Rows are points. Each table stands for the endless flat space through its points: a line for two points, a plane for three, and so on. The two share one point or none. Which?

First (2 x 3):
[[-41 -27   6]
 [-48 -24   0]]
Second (2 x 3):
[[-12 -28   3]
 [-20 -28  15]]
They share: no point

First (2 x 4):
[[-42 -31 -42 -33]
 [-17 -11 -17  12]]
Second (2 x 4):
[[-38 -28 -33 -13]
 [-50 -38 -35  -9]]
They share: [-32 -23 -32 -15]

First (3 x 6):
[[-13 -15 -34 -26 -28 -29]
 [-34   0 -46 -17  -4 -23]
 [ -1 -34 -19 -33 -39 -27]]
Second (3 x 6):
[[ 21 -46 -18 -28  -5 -15]
 [-27 -31 -33 -31 -26 -24]
 [  2 -31   2  13 -23 -22]]
They share: no point

First (3 x 8):
[[  7 -29 -25   3  16 -12 -26   3]
 [ 23 -25   3 -13   0   0  14  15]
 [  8 -27 -24  -1   8  -7 -19   3]]
Second (2 x 8):
[[ 20  -5 -27 -26  41 -41 -23 -10]
 [ 17 -13 -21 -19  34 -33 -21  -4]]
They share: no point

First (2 x 11):
[[ 15  30 -46  18  -9  -6 -53 -44 -42  25 -19]
 [ 19  28 -40  10  -4  -7 -46 -35 -33  28 -11]]
Second (3 x 11):
[[ 41  44 -12 -22  -2  -9 -24 -23 -20  48 -20]
 [ 48  44 -16 -21  -2  -9 -17 -30 -19  56 -22]
 [ 45  17 -37   0   7  -6 -29 -36  -1  53   2]]
They share: no point

First (4 x 12):
[[  6 -15  -1  25 -27  66  35 -47 -34 -56 -25  16]
 [ 27  -6 -10  19 -12  38  32 -31 -27 -38 -37  18]
 [ 24   9 -26  29   2  22  40 -16 -10 -22   8  20]
 [ 33  -5 -11  16  -9  30  30 -27 -26 -34 -44  19]]
Second (3 x 12):
[[ 42  49   3   2  -1  73   2  22  22   3 -35  20]
 [ 28 -18 -31  36  -7   6  36 -32 -33 -48  -7  23]
 [ 54   1 -45  50  -1  25  14 -14 -26 -51  -5  20]]
They share: [ 24  -2 -15  20  -7  22  32 -20 -17 -30 -17  23]

First (3 x 14):
[[ 21 -31 -20  -4  46   8  42  -4 -21 -34  -7  49  -1  22]
 [ -5 -32 -29  -8 -17  19   4 -48 -26  -7 -22  12  -5  13]
 [  7 -25 -26  -5  19  12  25 -25 -16 -21 -12  31   3  21]]
Second (3 x 14):
[[ 17 -41 -38  -5  21 -13   9 -39 -35  -7  -3  53   0  14]
 [  8 -41 -19  11  32  -9  31 -52 -39  -3  -9  63  -4   1]
 [ 23 -36 -49 -24   7   1  -4 -12 -24 -23  -4  28   1  31]]
They share: [ 11 -34 -23  -6  19  13  26 -22 -26 -23 -14  34  -5  17]

First (4 x 18):
[[-41  -5  -7  22  -9 -42 -10  -2 -35 -22  -6  -4 -14 -15  26  34  10   9]
 [  4  44 -39  19  37 -16 -45 -25   5  -8 -25 -32  24 -11 -24  13  10 -31]
 [-45  13 -37  20  19 -16 -26 -16   5  -6 -24 -10  -2  -9  12   6  10   1]
 [-23  -3   1  16 -13 -38  -8 -12 -39 -18  -8 -12   2 -31  22  40  -2   1]]
Second (2 x 18):
[[-25  28 -15  27  -7 -14 -35  10 -22   5 -34   9 -10 -15  24  28   8 -26]
 [-27  18 -21  21   5 -20 -27  -8 -14  -5 -24  -7   0 -17  14  22   6 -12]]
They share: [-28  13 -24  18  11 -23 -23 -17 -10 -10 -19 -15   5 -18   9  19   5  -5]

First (5 x 20):
[[ -4  -1  21 -52  35 -12  -8  14 -24  25   2  10  46  26  21  36 -29  24
  -33  -6]
 [  1  34   3 -43  -3 -35 -58 -13  25  22  -9   1  50 -11 -16  21 -46  39
  -53 -54]
 [ 18 -10  44 -52  25 -35 -42  21   1  18 -13   9  76 -12  10  46 -30  45
  -63 -27]
 [  8  25  10 -46   2 -43 -59  -6  24  21 -13   0  56 -13 -16  26 -47  44
  -60 -53]
 [ 10  12  16 -56  19 -47 -44   7  11  24  -9  -1  56  -2 -10  34 -52  43
  -61 -43]]
Second (4 x 20):
[[ 27  10 -16 -55  37 -30 -15 -19  23 -25  19   7  31  57   4  14 -10  30
  -12 -18]
 [ 25  24  10 -49  47 -48  13 -15  17   1  11  33  29  25  24 -22   0  36
  -46 -10]
 [ -3  12 -10 -33   7  -8 -39 -11 -11   5 -17 -15  29  49 -12  34 -32  16
  -14 -14]
 [  4  39  19 -40  29 -30  -5  -3   2  22  -4  18  26  25  12   2  -3  15
  -43  -7]]
They share: no point

First (2 x 24):
[[-30  21 -25 -21 -39   2 -44 -17  -4  -4  10 -28 -37 -24  49  11  27   9
  -36  15  16 -30 -19   5]
 [-18  29 -21 -17 -11  22  -8 -17 -24  28  -6  -4 -21   8  29   3  11   1
  -12   7  28  -2 -23   5]]
Second (4 x 24):
[[-39  22 -10 -33 -22 -10 -18  24  -5  21 -23   6 -43  45  19  35   5  16
    4 -19  21 -42 -38 -33]
 [  7   8 -38  -3   0  36 -36 -70 -33   1  27 -30  -5 -57  29 -43   5   2
  -50   9  35  12 -14  61]
 [-15  21 -37 -18  -9  19 -25 -27 -17  11   2 -23 -21 -13  34  -7  10  -5
  -17  13  27  -1 -27  18]
 [-15  44 -66  -9 -22  22 -20 -16 -17  27  -3 -44 -31  -9  67   1  15 -24
   16  53  17  16 -20  13]]
They share: no point

First (4 x 24):
[[-26  28  18   5   3  51  16   4 -36  -1 -16  12   3  32   3  34 -47  17
  -15  40  26  25   0  48]
 [ -9  18   2 -23 -13  33  48  44  10  29 -18 -17  37  16   8  22 -40  18
  -37  20  39  48 -28  32]
 [-31  33  27  11   8  56   9   0 -43  -8 -14  16  -5  40   6  38 -52  14
  -15  44  20  26   2  54]
 [ -8  20 -16 -20 -17  23  23  13 -24  22 -34  -1  26   3  -4  29 -24  27
  -16  27  39  22  -5  20]]
Second (3 x 24):
[[  3  15  -7 -26  -8  34  16  13 -23   9 -24   1  10   9  13  47 -39  42
   -2  25  35   9 -11  26]
 [-11  56 -13  10 -34  46  22  20 -45  15 -37  29  35   4  -6  22  -7  15
  -15  52  40  34   8  11]
 [ -5  20  -7 -20 -10  31  16  11 -27  12 -28   2  14  10   6  40 -34  33
   -9  28  34  16  -7  26]]
They share: [-13  25  -7 -14 -12  28  16   9 -31  15 -32   3  18  11  -1  33 -29  24
 -16  31  33  23  -3  26]
